Rows are points. Each table stands for the endless flat space through its points: a line for two points, a plane for three, and so on. Write the one point that lies in both, or say that there is none.
In the rows, zero is written as 128.

First, 3 rows:
[[ 95 102 137  60]
 [109 122 112  58]
 [145 122  74  86]]
Second (2 x 4):
[[148 101  92  98]
 [112 125  76  70]]
They share: [139 107  88  91]

First, 3 rows:
[[177  84 153  96  90 132 172  62]
 [136 124 142 135 125 170 141 113]
 [143 100 139 126 120 168 158  92]]
Second, 3 rows:
[[146 101 132  99  81 142 141  87]
 [153  96 130 129 105 123 125  81]
 [176 140 162  99  90 175 183  96]]
They share: no point

First (4 x 9):
[[166 146 108 139 129 100 171  88 104]
 [188 104  82 118 170 117 118 134  91]
 [140 132  88 115 153  82 117 128 112]
 [149 158 115 139 119  92 180  86 109]]
Second, 3 rows:
[[161 111 140 109 153 113 126 132 108]
 [158 105 116  94 168 122 129 150  75]
 [161 151  90 149 118 113 181 132 118]]
They share: [159 123 104 115 149 119 150 144  90]

First (5 x 12):
[[100 147 163  88 107 138  98 153 133  87 172 120]
 [105 194 145  69 141 113 161 129  95  96 119 103]
 [ 99 156 157 133 131 153  93 194 150  78 192 114]
 [104 133 175  88  79 142 106 121 133 115 164 146]
 [ 94 130 193 114 119 129  98 133 129 128 166 143]]
Second, 3 rows:
[[ 66 141 145  57 146  86 116 104 149  95 143  85]
 [ 96 139 169 105  92 116 104 136 123 125 127 115]
 [ 73 150 151  51 157  93 126 104 142  88 153  92]]
They share: no point

First (6 x 18):
[[ 63 218 196 212  74 130 152  69 151 104  66 154 136 153 133 138 124  85]
 [ 76 153 159 105 102 151 177 147 140 140 121 168 132 114  65 124  96 106]
 [ 87 108 141 103 113 113 214 170  74 184 101 142 128  88  83 142  50 108]
 [123 176 139 214  85 131 156  93  91 115  40  94 137 136 141 132  97 137]
 [111 122 170 182 145 175 135 137 129 106  62 160 144 168 160  99  57  73]
 [ 88 131 160  89 115 180 191 156 135 153 121 165 150 107  67 132  85 121]]
Second (3 x 18):
[[ 98 165 142 146  81 125 156 115 129 108  86 136 107 123  83 107  88 117]
 [ 86 169 134 130  97 149 132 155  93 128  70  96 151 147 119 151 116 121]
 [106 174 134 146  76 114 161  98 143 113  86 138  88 109  71 101  77 122]]
They share: no point

First:
[[149 156 163 135 175  84  91  92 118 131 160 123 143 147 114 167  87 119
   94 117 157 130 122 142]
 [165 126 187 127 129 110 101  72  80 171 144  87 147 181  86 137  89 163
   96 119 179 150 126 196]
 [156 136 181 125 144 102 101  81  90 158 147  96 142 169  92 142  88 151
   91 122 175 142 129 177]]
Second (5 x 24):
[[138 142 145  97 133  64  87  82 116 137 177  86 114 173 100 162 107 134
   88 133 193 143 132 170]
 [120 137 118  79 108  40  85  74 108 147 202  73 108 177 110 165 108 120
   94 130 215 179 132 168]
 [154 169 174 139 207  99  93  98  99 145 143 141 148 126 106 127  98 156
   61 170 183 111 128 147]
 [131 206 178 112 175  92  61 119  86 179 170 128 133 142 129 179  81 156
   25 164 200 146 104 188]
 [176 140 185 129 186 103  97  88 135 109 128 110 122 162  72 134 121 168
   81 157 163  65 142 167]]
They share: [148 151 169 129 167  89  96  91 109 138 155 114 140 152 106 157  87 129
  90 121 164 132 127 150]
